Every row gives one point. Each copy is the shape, with its points in the same order, stretched, turned, moved and blurred by noise. Is it also mirrored, or only turned?
In the rows, 128 means zero.

Shape (8 x 3):
[[130 120 116]
 [ 98 107 211]
 [105 108 173]
 [ 97 200 125]
 [ 87 189  68]
 [132 106 193]
 [124 224 107]
 [112 144 182]]
Copy 1 (8 x 3):
[[127 122 128]
 [180  68 100]
 [160  83  97]
 [140  95 181]
 [ 95 119 210]
 [188  92 105]
 [170 118 233]
 [173  81 147]]
Copy 1 is: only turned
Copy 2 (8 x 3):
[[134 106 120]
 [180 197 152]
 [151 171 149]
 [135 126  36]
 [101  84  36]
 [183 173 159]
 [141 115  28]
 [162 160 114]]
Copy 2 is: only turned
Copy 3 (8 x 3):
[[129 140 108]
 [175  63 129]
 [161  98 119]
 [ 90  99 166]
 [ 87 151 164]
 [156  76  97]
 [ 52 109 149]
 [137  72 128]]
Copy 3 is: mirrored
Copy 4 (8 x 3):
[[114 124 117]
 [124  95 214]
 [123 118 179]
 [197 116 150]
 [191 155 121]
 [107  85 173]
 [202 103 112]
 [146  91 179]]
Copy 4 is: only turned

Shape (11 x 6):
[[ 84 159 113 117 153 206]
 [151 115 140 131 160  99]
 [151 134  92 167 150 104]
 [127  96 141 117  88 169]
 [144 220 164 130 113 221]
 [134 139 162  86  66 116]
 [163 138 102 135 195  89]
 [151 171 105 122 145 227]
 [165 115 137 176 190 112]
 [109  98 115 116  88 126]
 [103 197 108 159 160 203]]
Copy 1 (11 x 6):
[[ 85 124 110 137 188 152]
 [ 96 162 150 134 122 100]
 [123 184 162 116 169  93]
 [102 154 127 161 125 168]
 [ 47 169  49 140 142 126]
 [ 96 138  97 138  68 127]
 [116 141 154 120 155  68]
 [ 87 153  72 166 198 126]
 [ 87 180 177 136 165  83]
 [129 148 137 137 121 151]
 [ 79 161  93 110 205 126]]
Copy 1 is: mirrored
Copy 2 (11 x 6):
[[100 205  98  91 105 115]
 [115  84 151 131 161 103]
 [154  76 151  99 131 124]
 [115 154 116 134 166 165]
 [ 87 223 178 124  54 111]
 [116 119 140 190 118 146]
 [153  64 136  97 137  75]
 [146 215 139 104 118  89]
 [116  83 170  74 155  98]
 [150 105 114 120 150 171]
 [ 98 188 139  54  74 114]]
Copy 2 is: mirrored
Copy 3 (11 x 6):
[[133  85 122 131 115 232]
 [119 120 123 145 155  78]
 [128 144  77 162 106  91]
 [161 122 202 179 103 139]
 [249 104 152  90 133 227]
 [166 147 207  96  99 105]
 [105  94  64 135 141  63]
 [208  46 117 146 101 201]
 [136 125  90 178 183  75]
 [114 148 177 163  79 114]
 [171 110  85 130 127 240]]
Copy 3 is: only turned

Shape (11 x 8):
[[ 98 116 146 132 100 138 115 122]
 [146 129 138 112 124 150 206 127]
 [146 134 153 122 162 138 125 141]
 [158  90 132 132 109 126 114 126]
 [123 140  51 142 143 177 115 133]
 [154 156 138 134  93 150 114 125]
 [156 122 136  12 145  70 195 121]
 [154 127 142 135 120 181 111 146]
 [147 119  97 140 105 172 113  90]
 [151 117 145  95 109 177 127 143]
 [120 132 118 125 127 175 110  77]]
Copy 1 (11 x 8):
[[ 99 153 125 101 107 113 147 105]
 [196 138 156 112 137 124 128  89]
 [128 155 162  96 137 155 102 133]
 [138  88 135 120 114 126 141 147]
 [106 111  93 135 112 205 106  78]
 [134 143 104  82 131 157 157 123]
 [173  97 212 143 249  89 142  99]
 [133 137 138  82  96 179 145 128]
 [128  91  95  87 105 158 132  91]
 [138 120 162  87 116 165 167 114]
 [105 124 113  64 116 155 114  68]]
Copy 1 is: only turned
Copy 2 (11 x 8):
[[105  82 114 141  90 151 104 151]
 [111 162 178 170 121 113  85 132]
 [123 137 121 114 127 160 116  93]
 [107  97 163 113 138 162 156 133]
 [ 42 115  97 136 201 139 108 124]
 [103 111 125 169 128 110 153  86]
 [122 209 166  57  78  56 131 170]
 [ 88 124 126 156 142 182 145  85]
 [ 41  86 160 149 154 131 137 102]
 [ 73 137 136 153 114 165 152 101]
 [ 41  85 135 125 122 126 104  87]]
Copy 2 is: only turned

Shape (14 x 9):
[[ 85  94 103 122  93  73 130 144 162]
 [141 116 105 100 102  76  99 161 152]
 [164 143 159 117 130 119  64  70 115]
 [129 155 131  95 150 146 107 124 114]
 [ 85 121 133 123 172 106 134 108 128]
 [152 144 162 104 161 158 119  86 134]
 [ 92 129 132 147 153 120 125 145 103]
 [151  96 145 103 150  68  63 168 128]
 [144 147 185 105 131 119 122  90  73]
 [105 163 119 164 135  98 174 120 143]
 [ 94 110 159 152  98 103 144 162 185]
 [105  89  97 187  71  99 139 150 156]
 [153  72 118 106 185  64 114 167 106]
 [161 171 172 135 124 107  54  87 105]]
Copy 1 (14 x 9):
[[ 69 132 152 104  68 145 189 123  99]
 [103 108 162 127 103 147 186 177  86]
 [143 174 164 194 133 120 114 159  88]
 [130  98 153 181 132 118 112 129 104]
 [101 128 168 147  77 131 124  92 152]
 [156 148 145 178 128 126  75 135 115]
 [115 104 158 135 130 104 156  83 138]
 [150 112 203 142  94 151 188 156  99]
 [160 138 117 185 172 167 138 115 122]
 [ 45 128 140 104 150 123 141 108 164]
 [ 86 137 152  60 122 140 150 108  96]
 [ 62 158 113  65 107  94 204 121 108]
 [161  96 177 123  78 145 194 148 169]
 [131 163 176 193 182 127 135 149  88]]
Copy 1 is: mirrored
Copy 2 (14 x 9):
[[ 99 149 200 107 210 154 126  97 134]
 [ 96 209 160  97 172 138 160 105 154]
 [100 136  32  84 125 147 157  83 148]
 [123 151 105 125  82 138 125 116 152]
 [147 121 128 132 147 180 134 104 118]
 [130 126  45 126  98 154 127 138 142]
 [157 123 152 144 131 134 127  94 110]
 [152 249 132  89 170 151 164  79 143]
 [148 116  86  63  95 136 138 114 115]
 [ 91  78 152 135 139 146 153 148  71]
 [106 154 162 113 200 153 112 135  50]
 [ 98 114 181 134 229 108 136 107  97]
 [200 217 150 107 183 135 179 114 158]
 [ 87 144  44  72 104 147 163  66 109]]
Copy 2 is: mirrored

Shape (17 x 12):
[[119 101 105 110 161 111  84 116 166 111 108 146]
 [122 155 146 142 141 148 106 104 100  92 114 141]
 [ 82  74 124  83 103 152 123  82 136 121 140 125]
 [ 92 134 150 173 166 105  93 110 155 136  96 137]
 [101 104 120 107 102  84 112 168 101  89 108  91]
 [113 109  77 127  97 166 102 135 132 148 176  74]
 [166 143 152 117 162 118 111  82 161 105 164 162]
 [173 102 142 129 142 131 147  96 160 150  93  94]
 [166 132  93 140 160 122 159 107 148  98 118 155]
 [124 104 147 121 174 136 138 159 168 117 168 137]
 [143  67 123  92  92 170  94 103 106  99 176 124]
 [134 119 155  96 181 139 101  99 116 101 179 160]
 [164 152 106 103 169 146 129 128 127 136  99  95]
 [168 154 164 118 124 143 139 156 108 174 147 124]
 [161  76 150 126 110  84 175 126  92 180 108 107]
 [142  92 119 170 162 137 149 113 109 136 101 149]
 [102 158  79 121  92 168 135 168 174 157 103 160]]
Copy 1 (17 x 12):
[[147  88 122  65 107 131 134 102  52 114 150 100]
 [ 99 120 139 127 119 135 127 141  80 168 149  99]
 [166 118 181 106  78 107 138 133 130 155 161 127]
 [123  54 123 144 123 108 153 113  63 126 159  74]
 [136  57 147 120 164 145 124 119 135 160 116 114]
 [114 163 156 128  93 131 103 133 172  88 142 102]
 [126 158 179 100 122 134 129 132   7 117 137 118]
 [148 152 128 135  79 117 144 170  84 107 104 126]
 [117 143 135 115 106 152  83 138  30 119 134 149]
 [129 108 160  85 134  97 120 151  92  95 169 126]
 [120 162 202  93  78 125 112 147 123 161 118 135]
 [133 150 157  77 135 102 112 139  44 143 149  92]
 [141 174  79  93 112 123 129 152  99 117 131 102]
 [102 194 120 139 154  96 137 137 138 125 112 152]
 [161 147 143 162 111  87 119 150 119 154  67 182]
 [120 113 126 138  72  96 102 149  74 141 134 149]
 [109 137  95 132 112 128 135  88 155  98 189 183]]
Copy 1 is: mirrored
Copy 2 (17 x 12):
[[161 135 145  95  89 119  79 119 119 123 122 151]
 [122 120 120  95 148 155 106 109 171 153 149 138]
 [127 119 145 105  85 143 107 187 116  98 116 110]
 [195 154 183 109 129 128 118  88 137 146 143 122]
 [ 90 209 127 173  94 166  92 139 111 120 174 135]
 [ 98 157 115 104 106 152 157 131 212  66 130 126]
 [140  75 144  65 129 134 131 113 124 121 118 195]
 [102 156 157  83 108  77 133 132 120 142 123 108]
 [134 111 119 115 145  91  99 134 152 163 136 171]
 [144  96 133 128 150 144 126  87 114  74 105 143]
 [ 77  97  84  55 109 157 132 160 121  56 151 127]
 [125  40 120  71 126 163 118 108 124 100 133 180]
 [ 89 137 116 104  93 127 104 101 177 156 108 145]
 [ 99 130  83 129 109 150 188  78 143 124 113 147]
 [101 163 125 154  92  78 172 139  69 136 190 123]
 [157 102 114 103 153  83 112 115 142 140 182 117]
 [182 177  86 178 115 153 118 124 191 145  47 131]]
Copy 2 is: mirrored
